Each point is reached from the start by the listed moves, each made 0, 1 or 2 times, or once backwards (-1), plus a little noise. Is the number of moves made odd or even? Then give how often each move was made.

Moves:
(1): [  6 -29 -63  13]
(2): [  2  14 -28 -10]
(3): [ 30 -12  -6 -32]
Start: [-18  -3  -3  20]
Points:
[  2   0  82 -14] -> odd (-1, -1, 1)
[-44  35 -51  32] -> odd (0, 2, -1)
[ 34   0  49 -58] -> odd (-1, 0, 2)

Moves:
(1): [ 12  23   3  -2 -23   6 -21  -8  -4]
(2): [ 11   1  19 -24  22 -13  -3 -11   9]
(3): [  1 -26  24   9   5  11 -21 -13 -14]
(4): [ 11 -23  -4  20  -2 -26  23  10  38]
(5): [  9  13 -33   3  -5   0  -2 -10   7]
(6): [  2  23   2  -3   3 -19   7 -45 -11]
(7): [  5   0  10  -1   1  -8  11   4 -20]
(8): [ 17 -10   8  -1 -14  21  22   5   2]
Start: [-4  5 -7 17  5  0 10 16  4]
Points:
[ 27 -74  22   6  65 -34  28  38  49] -> even (-1, 2, 1, 1, 1, -1, 1, 0)
[ 92  15  78 -20 -16  23 -19 -89 -32] -> odd (2, 2, 2, 0, 1, 1, 1, 2)
[ 42   4   1  20  16 -37  32 -95  45] -> even (0, 1, 1, 1, 1, 2, -1, 1)

Moves:
(1): [-18  -5   2   1 -17 -15   9  -3   1  -8  10  14   0   0   9 -10   0]
(2): [-12  -1 -11  -7   4  -9   2   2   3  -9   3   9   3  -2  -1  -2   9]
(3): [ -3  -4  -5   3  -2  -7  13  -3 -10  -3  -3  -3   2  -1  -4   1   3]
(4): [ -7  -1  -3   4  -6   3   1   0  15 -11  -4  -5 -12  12  -3  15  -6]
(5): [ -9  -1   1   1  15   0  -6 -12  -4   3   9  -9  12   9  -7  -2  10]
(6): [  4 -14   3   0   5   4  -2   3  -5   8  -2   3   2   9   3   7  -8]
(7): [-2 -3 -6  8 -5 20 -2 18  4 -8  1 -2 -5  2 -4  5 -7]
(8): [ -1  -5  -2   9  -7 -14 -11  -5  11   2  -6  -2  10   2 -12   1   1]
(9): [ 7  1 -4 -6 -7 11  5 11  1  3 -2 -4 -4 10 -2  2 -9]
(10): [ 0 -8 -7  4  2 -4  2 -9 -1 -3  4  5 -1 -1 -3 -3 12]
(11): [ 1 -3  0  2 -3 15 -1 15  2 15 -5 -3 -9 -1  5 -2  0]
(12): [-12  -1   0   9 -10   3   2   5   8   6   0  11  -1   1 -10   1   0]
(13): [ -6   3  -8   0  -1   0   0  -3   0  -3  -3   3  -4   3 -11  -6  -3]
(14): [  2   0  11  -6  11  -7   4 -10  -4  -1   0  -1   6  -4   1  -8   2]
Start: [ -2   0  -7  12   7  15  -3  -7 -17   2  -5  -1  -3   3   2  -4 -11]
Points:
[ 18 -27 -13 -25  43 -35  32 -57 -51 -16   0   3  19  16   2 -19   8] -> even (0, 1, 1, 0, 0, 1, -1, 0, 2, 2, -1, -1, 0, 2)
[-15  -1 -18  29 -40 -46  18 -40 -16   2 -19  -6  13   8 -32 -23 -10] -> even (1, -1, 2, 0, 0, -1, -1, 2, 1, 0, 0, 0, 1, 0)
[-73 -32 -22  25  31 -44  13 -54  -9   3  -1  13  39  34 -49   1  28] -> odd (0, 2, 2, 1, 2, 1, -1, 1, 0, 0, 0, 2, 0, 1)
[-15 -38   2  49 -13  54 -27  22   3  21  -7  10 -21   7  -2 -18 -24] -> odd (1, -1, -1, 0, 0, 1, 2, 1, -1, 1, 2, 0, 1, 1)
[-13 -11  -8   8 -30  13 -14  20  44 -32 -14 -17  -8  46   1  24 -45] -> even (1, 1, -1, 2, 0, 0, 1, 2, 2, -1, 0, -1, -1, 1)
[ -5 -56 -51  72 -48  48  -1  55  -8  31 -31  21 -15  -3 -33   0  -7] -> odd (0, 0, 2, -1, -1, 1, 2, 2, 0, 2, 2, 1, 0, -1)
[-95   3 -22  36 -30 -11  32 -34  -4 -34  39  27   1  28 -17  -9  12] -> even (2, 0, 1, 1, 2, -1, 0, -1, 0, 0, -1, 2, 0, -1)
[-47 -44 -28  30 -27  21  23   4  -6 -17   1 -28  -9  75  -8  17 -28] -> odd (2, 0, 2, 2, 2, 1, 1, 1, 2, 0, 1, -1, 0, 0)
